Each row of a before or after table is a point. The points were changed in one or more steps. Then noise was added and the rows were shuffled. The steps act on columns, c1 being the first. Name the steps. A step turns or swaps two columns, mirrors them in a line or flattens them onto one, adds a multiple of one to another, or multiplies or shifts one. Angles are multiples of 10 degrees, from the lower column toward the higher: turns from -170 to 170, lines from 10 to 170 but not 90. Use the fewest steps. Two steps may share a column if one is a turn and the other turns, adds or multiplies; they go together, in the order done. Otherwise the lowest column goes first.

Before, 13 rows:
[[ 2.1  2.9 -2.1]
 [-4.9  2.7  2.3]
 [-2.4 -0.9  1.2]
 [-5.6  4.5 -1.4]
 [ 1.3  1.8 -1.4]
 [ 0.9  2.1  0.5]
 [-0.6  1.5 -0.9]
 [-4.6 -2.8 -6.6]
 [ 0.6  2.8  4.9]
 [ 7.7  2.2 -3.9]
 [ 1.9  1.4 -1.2]
 [ 2.3 -0.8  1.7]
 [-0.3  4.8  9.8]]
After (13 x 3):
[[ 1.7 -6.0  9.1]
 [-3.6  3.3  3.2]
 [ 4.3 -1.7  0.1]
 [-2.5  4.2 -5.8]
 [ 9.8  4.5 -0.1]
 [-3.0 -0.6  3.4]
 [ 4.1  3.2  1.6]
 [-0.3 -1.4 -0.2]
 [ 4.1  1.6  0.7]
 [ 2.6 -2.9  4.9]
 [ 3.4  2.0  0.8]
 [ 2.8  0.6  2.2]
 [ 1.3  1.7  0.8]]
Steps: shift c1 by 2.0; turn c2 and c3 by 60 degrees

Before (13 x 8):
[[ 2.4  5.2 -2.2  3.0  1.8  2.2  1.4  2.5]
 [ 3.0 -2.5  3.8 -4.7  4.3 10.3 -0.8 -1.2]
 [-4.0 -2.0  1.3 -2.9 -0.6 -4.4 -2.0 -1.8]
 [-1.7  1.2 -4.0  4.7  3.2  1.3 -0.5  5.6]
 [ 0.8  5.6 -3.7  3.7 -0.6  2.7 -3.0 -0.4]
 [ 1.3  5.1  0.1  0.4 -0.4  1.6 -1.4  6.1]
 [ 1.0 -1.2 -1.9  0.9  1.6 -1.6 -0.6 -3.4]
 [-1.8 -5.3  5.0  0.8 -3.8 -0.9  3.0 -2.5]
 [ 1.3 -3.6  1.5 -1.7 -1.7 -4.6 -3.1  3.1]
 [ 7.0 -2.9  2.9  2.5  3.9  6.5 -3.3  3.4]
 [ 2.3 -0.9  3.7  0.3 -2.4 -1.6 -1.9  1.2]
 [-5.7 -0.4  5.1 -2.3  3.9 -6.9 -1.3 -1.2]
 [ 6.6 -7.4  1.8  0.8  1.0  1.4  4.3  4.7]]
After, 13 rows:
[[ 3.2  4.6  0.0 -4.8  5.7 -9.9  4.4 -1.0]
 [ 6.6  3.9 -1.5  2.1  7.5 -5.0  5.2  3.8]
 [-3.7  2.4 -0.9 -3.3 -2.5  5.0  0.5 -1.5]
 [ 1.2  3.0 -2.1 -1.8 -1.0  5.1  1.4  3.1]
 [ 0.7 -6.1  3.1  3.9 -0.3 -1.5  3.8 -0.5]
 [-1.8 -3.7 -1.0  4.9  2.2 -1.0  0.8  5.4]
 [ 1.6 -2.6  4.2  0.7  0.3 -1.0  1.8  5.8]
 [ 2.0  3.6  1.2  0.6 -1.0  2.0  1.7  1.2]
 [ 0.5 -0.9 -1.8  0.5  1.7  1.8  0.1 -3.2]
 [-1.8  7.4 -2.3  0.7 -4.7 -0.2 -3.1 -2.8]
 [ 2.2 -4.3  3.6  3.2  2.9 -2.4 -0.6  2.5]
 [-5.6  4.9  2.5 -2.1  1.3  6.6 -1.0 -1.7]
 [ 6.4  5.1 -5.3  0.7  4.0 -2.2 -3.9  4.9]]
Steps: add 0.5 times c1 to c5; mirror c2 and c3 in the line at 60 degrees; turn c6 and c7 by 160 degrees

Before:
[[ 5.6 -2.7  3.0 -3.8 -2.7 -5.2 -0.5 -1.3 -0.6 -3.5  3.2]
 [-3.0 -3.5 -4.3  4.8  0.7  0.4 -1.4 -3.1 -4.6  0.2 -0.6]
 [-3.8 -0.1  0.6  3.6 -0.9  0.5  0.0  1.6 -3.5  2.9  2.2]
 [-1.7 -6.9  4.2 -2.0  5.9  2.5 -1.7 -1.3  0.1 -1.5 -4.2]
 [-2.8 -4.0 -5.9 -1.4 -3.2 -1.4 -1.2  1.4  4.5 -2.0  4.8]
 [ 6.7  1.5  3.2 -0.1 -3.2  3.2  5.8 -1.6  3.7  8.2  1.4]
 [-0.1  0.9 -1.3 -1.6 -0.1 -0.3  6.4  0.9 -2.7 -0.4  2.0]
 [ 5.4 -2.3 -1.5 -5.0 -3.5  1.3 -6.0 -1.0  1.3  1.6 -5.7]
 [ 2.4  1.0  1.6 -0.2  2.2 -4.7  4.2  1.6  3.9 -1.8  2.0]
 [-3.0  2.7 -4.2 -5.9  6.1  3.6 -4.3 -3.7  2.1 -2.3  2.2]
 [-1.9 -4.2 -5.1 -7.0  3.8 -6.4 -3.9 -1.7 -3.4 -1.5  0.8]
 [-2.6 -2.2  6.1 -4.6  2.4 -0.9  3.3 -4.8  3.0  0.5 -5.6]]
After, 12 rows:
[[-1.4  0.3 -0.1  2.5 -0.2 -0.4 -6.4  1.4 -2.8  0.0 -0.5]
 [ 1.7  1.7  2.5  1.5  2.2 -4.8 -4.3  1.7  4.0  0.9 -1.5]
 [ 0.7 -0.9 -3.9 -1.4 -0.8  0.5  0.0  0.6 -3.3 -3.3 -4.0]
 [ 3.4 -6.9  6.8  0.9 -3.3  3.2 -5.9  0.4  3.7 -4.8 -0.8]
 [ 4.2  2.8 -1.9 -1.3  6.0  2.3  1.7 -6.6  0.1 -0.6  4.5]
 [-5.7  3.9 -2.7  4.1 -3.1 -1.4  1.1 -2.9  4.7 -0.7 -2.8]
 [-4.5 -2.1 -3.1  6.0  6.3  3.5  4.3  0.5  2.0  4.5  2.2]
 [-5.0  1.3 -1.8  5.6  3.8 -6.4  3.9 -4.4 -3.4  0.9  4.0]
 [-1.6 -0.8  5.5  0.2 -3.4  1.4  6.1 -2.6  1.1 -1.1  7.3]
 [-4.3 -1.0 -2.9 -4.2  0.7  0.5  1.3 -4.6 -4.4  0.5 -2.7]
 [ 6.0 -2.5 -2.7  0.0  2.3 -0.9 -3.2 -4.2  2.9  1.6  7.4]
 [ 3.2  2.5  5.6  5.0 -2.6 -5.2  0.6 -3.0 -0.7  2.8  0.0]]
Steps: swap c1 and c3; turn c2 and c8 by 60 degrees; turn c2 and c10 by 140 degrees; turn c4 and c11 by -140 degrees; multiply c7 by -1
